Every row gives one point. Any point is a mix of the corners, with weights that add up to 1. It lies inside the corners' shape when no weight is negative. Say inside or outside, and name the corners with a negative weight.
In the rows, 128 means zero.

Corners:
(1): [164 120 178]
(2): [126 151 174]
(3): [182 174 101]
(4): [ 68  82 122]
Points:
[110 127 153] -> inside
[126 139 123] -> outside (1)
[158 126 170] -> inside
[154 160 158] -> outside (4)

Corners:
(1): [130  81 195 137 131 103 162 168 107 120 141]
(2): [ 74 168 124 123 124  86 146 133 175  85  97]
(3): [123 137 112 150 146 101  96 182 183 137 101]
(4): [125  73 179  54  96 127 150 168  74 148 138]
(5): [ 82  76 152 110 133  62 151 176  83 152 185]
(6): [155  93 146  93  80  82 175 196  95 125 183]
(7): [144  96 125 118 110 162 132  56  99 108 106]
(8): [103 153 150 143  54 184 118  77  64 103 105]
(9): [ 97 176 100 150 185 158 144 136 166 104 107]
(10): [113 203 161 131 156  79 107 134 168 127 140]
(11): [104 197 122 157 150  81 159 146 155 155  94]
(12): [132 160 118 144 144 133 107 116  74  74  71]
Points:
[116 141 136 133 118 127 128 124 107 103 106] -> inside
[110 154 134 114 147  80 144 175 150 128 134] -> outside (1, 7, 8)
[144 155 139 127 118 174 136  89 105 107  97] -> outside (2, 3, 5)
[125 167 116 159 156 102 142 137 163  96 105] -> outside (4, 5, 8)
[117 125 149 107 111 114 144 148 109 128 125] -> inside

Corners:
(1): [110  96 162 232  82 137 119  84 122 153 137 152 144 113  95 114 106 163
 155 124]
(2): [ 92 108 116 113 138 124 102  83  75 130 124 103 116 108 104 127 125 107
 168 140]
(3): [143 109 126 132 147 113 125 100 151 129 101  82  98 191 103 170 134 163
 139 145]
(4): [145 112 134 103  77 142 128 113 145 157 116 146  91 107 116 179  95 147
 127 126]
(5): [153 138 133 103 143 127 126 102 138 128 132 114 148  86 134 126 110 149
 157 121]
(6): [117 108 145 101 139  85 220 223  94 129 104  72  91 156 122 141 119 138
 138 116]
(7): [113  95 236  99 149 146 100 101 101  23 130 119 134 127 118 149 107 125
 157  30]
(8): [137  89 144 137 134 132 114  75  84 130 107 136 117 169 161 103  96 154
 148 106]
(9): [148 124 105 109 149  64 103  86 118 150 114 132  91  97 132 128 113 150
 118 104]
(10): [149  97 114 240  62 147 116  94  85 149 124  98 142 101 136  99 136 126
 102 105]
(11): [ 99 167 101 100 153  61 116  90  88 109 196 130 130  73 164 230 106  75
  85 132]
(12): [113  99 129 127  93 141 144 111 121  74 118 139 139 132 101 101 134 170
 106 142]
(13): [ 99 183 135 112  98 102 133  95  88 162  98 133 146  96 109 183 115 148
 120  94]
(14): [185 120 113 109  67  95 102 124 113 140 126 142 146 102 121 116 152  50
 141  82]
(15): [155 118 108 105 151  65 108 249  85 155 129 155  81 106 214 138 121 136
 153 133]
(16): [ 98 153 136 112 101 100 133  96 106 143 151 154  81  91 162 148 140 132
 151 125]
(17): [102 123 112 132 148 152 120  85 116 151 166 144  92 132 106 127 139 148
 110 120]
(18): [ 95 114 116 128 140 129 113  99 205 142 102 122 128 111 119 119 127 107
 107 132]
(19): [127 168 115 155 154 128 140  78 102 133 108 134  92  95  95 125 110  91
 148 150]
(20): [121  95 190 121 128 126 108  86  97 151 111 112 137 126 115 125 142 151
 118 139]
(21): [127  95 104 167 142 114 132  80  92 156 117 155 132  82 155 164 145 147
 134 134]
Points:
[122 115 128 131 131 123 122  96 106 132 132 133 116 124 130 135 122 139
 127 121] -> inside
[131 138 150  78 139  90 135 127  86 113 119 121 111 103 123 170 125 126
 146 115] -> outside (1, 8, 10, 17, 18)
[127 115 135 129 130 118 121 105 118 132 118 125 126 113 126 136 123 133
 130 119] -> outside (16)
[121 117 132 105 124 108 124 124 115 129 123 130 109 123 142 146 133 134
 111 113] -> outside (1, 2, 5, 19)
[116 127 130 126 120 117 125 105 106 134 127 131 117 112 125 139 125 136
 135 122] -> inside

Corners:
(1): [119 146 119  96 140 122 170 116 100 119 183 145 151  54 195 170 103 114
 187  80]
(2): [ 69 193 140 122 174 175 146 162 166 143  44  62 111 108  89  74 106 140
  99 121]
(3): [109 123 169 151 165 151 139 112 133 171 128  89  84 144  90  39 155 105
 119 149]
(4): [180 109  98  96 177  50  61  99 133 141  99 126 157 120 178 104 113 113
 152  98]
(5): [ 70 133 133 156 112 166 171 174 170  95  63  31 129  89  84  79 133 103
 130 176]
(6): [171 182 121  82 135 102 101 124 154 123 150 224 185 113 209 164 117 109
 208 118]
(7): [156 122  82 133 159  52 122 133  86 192 172 139 191 148 190 121  90 129
 142 107]
(8): [161  81  41 120 154 137  77 143 145 119 136 159 115 119 148 108  88 124
 175 131]
(9): [186 137 156  87  93 157 182 176 143 138 233 143 147 116 162 150 102  86
 156 106]
(10): [ 63  94 166 170 155 142  92 138 159 134  81 129 102 100 109 104 142 106
  72 155]
(11): [179 127  56  51 132  65  86  93 139 173 193 194 164  91 228 158 120 170
 163 122]
(12): [ 90 153 146 128 135 153 101 134 149 125  91  76 110 161  52 140 136 140
  95 167]
(13): [110 106 183 130  80 226 123 119  94 181 145  93 149 132 112 128 103 115
  85 106]
(14): [120 139 121 178 137 168 164 128 120 162 186  93 155  97 145 162 181  83
 119  51]
(15): [ 40 134 168 172 108 170 129 116 186 115 134  60  79 146 120  81 119 132
  95 123]
(16): [ 87 110  74  66 126  90  85 131 119 130  95 143 128 187 148  98 130 141
 104 125]
(17): [173 166 111  99 134 124 192 111 132 131 157 190 180 105 169 150  93 158
 143  71]
(18): [154 184  69 110 116 101 139 149 113 103 188 134 155  61 159 107 100 100
 134 116]
(19): [135  77  76 126 207 133  62 134 128 103  76 120 141 173 181  95 132 171
 102 169]
(20): [204 158 170 162  76 153 150 185  98 135 190  83 107 117 151 154 183 114
 174  65]
(21): [187 158 104 113 120 137 162 114 131 156 132 157 114 141 188 172  82  73
 150 130]
Points:
[128 135 119 116 135 145 128 133 138 126 131 114 128 124 142 121 121 124
 135 125] -> outside (7, 10)
[134 137 143 113 128 145 152 123 123 156 140 102 144 128 147 129 121 126
 128 102] -> outside (6, 8, 10, 18)
[116 111 125 136 119 153 128 138 135 120 150  98 120 107 125 112 137 121
 122 118] -> outside (2, 6, 7, 21)
[116 146 131 115 126 141 134 133 143 133 127 115 121 116 133 115 125 116
 133 116] -> outside (7, 19)
[173  96 104 123 146 132  98 137 127 144 147 138 137 120 160 140 123 108
 164 137] -> outside (2, 15, 16, 17, 18)
[140 136 127 113 126 138 136 137 134 145 155 128 141 118 152 127 114 121
 134 113] -> inside
[122 148 117 116 146 127 124 136 138 142 117 116 137 121 143 112 115 127
 130 118] -> inside
[126 120 145 130 139 126 119 125 118 142 154 122 132 135 138 100 142 118
 118 113] -> outside (2, 5, 8, 11, 21)
[129 128 119 127 138 136 119 132 140 137 124 129 124 123 140 127 116 113
 128 131] -> inside

Corners:
(1): [ 73  99 156 140 134 126 207 118 145 168 100 163 141 188 105 111 116  54
 118 153]
(2): [142 152 165 166 118 117 112 133  47 117 114 181 122 177 115 108 146 151
  84 123]
(3): [148 192 140 134  98 140 142 115 129 102 117 160 209 106  95 159 133  76
 116 171]
(4): [124 159  68 132 134 133 132 137 108 182 128 135 128 173 129 160 202 149
 143 198]
(5): [101 123 134 104  64 189 171  71 116 159 102 142  99 127 102 163 153 116
 159 121]
(6): [143  93  94 103  66 120  98 117 167  69 135 135  96  49 125   7 124 178
 128 151]
(7): [ 70 145 140 117 160  86 103 157  94 127 141  90 101 134 100 200 106  59
 118 140]
(8): [139 141 154 184  80 123 150 139  88 173  93 100 140 142 157 128  95 132
 180 156]
(9): [164 124 155 147 139 125 149 167 112 113  86  68  95 103 151 112 133 150
  59 171]
(10): [103 136 144 107 174 138 160 186 156 165 124 149 180 146  76 170  98 120
 129 147]
(11): [169 157  96 147 141 168 161 167 142 143  91 146  84 143 162 119  68 121
  86 133]
(12): [129 131 145 133  75 140 163  95 171  54 198 173 112 103 133  94  72 183
 116 164]
(13): [145  81 105 101 178 123 110  47 125 115 136 161 134  74 127  23 104 175
 129 111]
(14): [141  46 105 129  74 128 110  87 131  54 119 211  96  58 190  66  80 193
  81 103]
(15): [149 180 138 124 105  98 152 138 124 144  76 142 101 145 177 147 127 162
 104 139]
(16): [101  77 167  70 105 144  89  89 148  94 177 154 102  63 223  70 115 153
 133  99]
(17): [130 174 153 213 142 141 158 118 123 131  79  96  76 151 126 178 150 158
 126  84]
(18): [100 156 106 133 101 111 160 149 133 218 159 124 126  70 106 123 149  70
 145 164]
(19): [129 141  78 104 129 125 183 137  99 175 144  99 144 197 112 146 149 117
 107 124]
(20): [170 128  98 120 125 117 187 160 110 156 135 134 126 154  61 171 157  82
 157 166]
(21): [183  85 155 118  83 104  74  94 193 124 162 129  90  61 149  39  93 173
 102 137]
Points:
[136 128 135 134 113 131 142 120 121 122 120 143 120 132 133 118 116 143
 118 137] -> outside (18)
[127 126 131 128 108 130 146 118 119 148 110 144 127 127 133 120 137 132
 126 135] -> outside (7, 11, 12)
[120 132 126 128 116 135 154 127 120 138 119 140 121 133 122 131 130 120
 124 140] -> outside (21)
[135 125 124 126 104 130 140 114 130 124 129 141 116 118 133 107 123 137
 118 140] -> outside (10)
[140 110 134 112 108 136 145 116 139 112 132 156 119 103 133  86 108 138
 101 138] -> outside (4, 7, 8, 17)
[122 128 132 134 121 126 154 135 128 148 122 136 129 129 119 126 119 116
 129 146] -> inside
[127 120 157 138 110 124 130 133 123 125 124 138 103 140 138 148 125 146
 123 143] -> outside (3, 6, 11, 13, 18, 19)
[142 148 127 147 126 132 152 131 114 136 106 136 127 151 125 148 120 130
 111 145] -> outside (6, 16, 18)
